Each row of a before or after table is a point. The points were changed in one or more steps. Then noise was added and the rows were shuffled. The steps act on columns, c1 being the first. What was done? A step turns or swaps two columns, mirrors them in a line or flattens them onto one, adds a multiple of one to another, or multiplies or shifts one. Angles are multiples of 10 degrees, from the lower column toward the higher: turns from -170 to 170, lines from 10 to 170 but not 90. Use the fewest steps. Two steps may share a column if one is a turn and the other turns, adds or multiplies; they go together, in the order done. Otherwise the lowest column goes first.

Before, 9 rows:
[[ 10  28  40]
 [ 12  36 -27]
 [ 78  33 -22]
 [  4  16   7]
 [ 22 -87 -30]
 [ 33 -35 -22]
 [ 22 -32  15]
 [  2 -20  12]
 [  8  21 -29]]
After (9 x 3):
[[ 90  -1 -61]
 [ 39 -26 -44]
 [-26 -17  80]
 [ 36 -18  30]
 [-13 -10  16]
 [ 20  -1  25]
 [-21 -82 -42]
 [-23 -14 -57]
 [-32 -16 -51]]
Steps: mirror c1 and c2 in the line at 140 degrees; multiply c3 by 2

Before (12 x 8):
[[ 55   5  33 -10 -15 -16  62  53]
 [ 47 -28   5 -64   9 -24  41 -39]
 [ 40  17  45  23  45  19  59  17]
 [ 54  21  16  28  15  -9  64  17]
 [ 35  28  11  -9  19 -28  35  36]
 [ 43  11  -7 -22 -21  -8  67 -32]
 [-27  11 -55 -24  14  55  -7  25]
 [-36  14   2  20 -27   8  26  40]
 [ -8 -47 -94  -1  32  19 -46 -54]
 [ 45 -72 -23 -61   6 -22  77 -22]
 [-14  14  47  11  -9  50 -21  67]
 [  5 -33 -29 -42 -73  63 -27  62]]
After:
[[-16 -14  29  47 -94 -69  -4 -33]
 [-26   5 -23 -18 -45   4 -28  -6]
 [ 21   7 -50 -11 -64 -50  -5  25]
 [ 53  14  21 -27 -10  42 -48  22]
 [ 26  10  31  20  13  37 -54 -37]
 [-66 -21  70   5  57 -36  30   2]
 [ 32  11  11   6 -23  40 -11  36]
 [-58   0  25  25 -13 -56 -27  24]
 [ 60   4  21   5 -54  43 -41  11]
 [ 38 -14  26  67  35  44 -24 -10]
 [ 60   2 -10 -24   6   8 -66  43]
 [ 18 -29  46  58  19  58 -58  -7]]
Steps: mirror c1 and c3 in the line at 20 degrees; multiply c2 by 0.4; multiply c4 by -1; turn c5 and c8 by 60 degrees; turn c6 and c7 by -150 degrees

Before (8 x 11):
[[-11  -2 -25  44 -33  25  17 -15   7  25  63]
 [-30  13   6  27  -1 -33 -41 -12 -35 -61 -17]
 [-47  24  41  35   7  44 -36  10 -49 -70 -39]
 [-11  48 -36  48 -72  51   9  -8  36 -43 -19]
 [ 25   2   8  60  -6  45 -63 -12 -18  36 -40]
 [-13  -2 -33  44 -83  18  38  48  14 -26   9]
 [-40 -34  46  -9 -20 -69 -50   6  42  -1  35]
 [-36 -34 -15   6  14 -51  38 -25  63  46  43]]
After (8 x 11):
[[ -4 -20 -59  47 -81  -2   3 -22  30 -38  29]
 [-17 -52 -22  39 -73  -6 -65  13  17 -24 -13]
 [-43  15  20  38   7  32  20  38 -54 -69  22]
 [ 28 -39  12  58  -4 -13  55  30 -18  38  73]
 [-36  11  59  -9 -25  14  29  39  48   3 -82]
 [-26  -3  -8  26  -7  62  37  19 -39 -61 -49]
 [ -7 -49 -12  44 -34 -78  -8 -27   4  25 -10]
 [-42 -42   8   0  16 -14 -11 -43  64  45 -45]]
Steps: turn c2 and c3 by -40 degrees; add -0.7 times c4 to c2; add 0.7 times c10 to c6; turn c6 and c11 by 130 degrees; mirror c7 and c8 in the line at 110 degrees
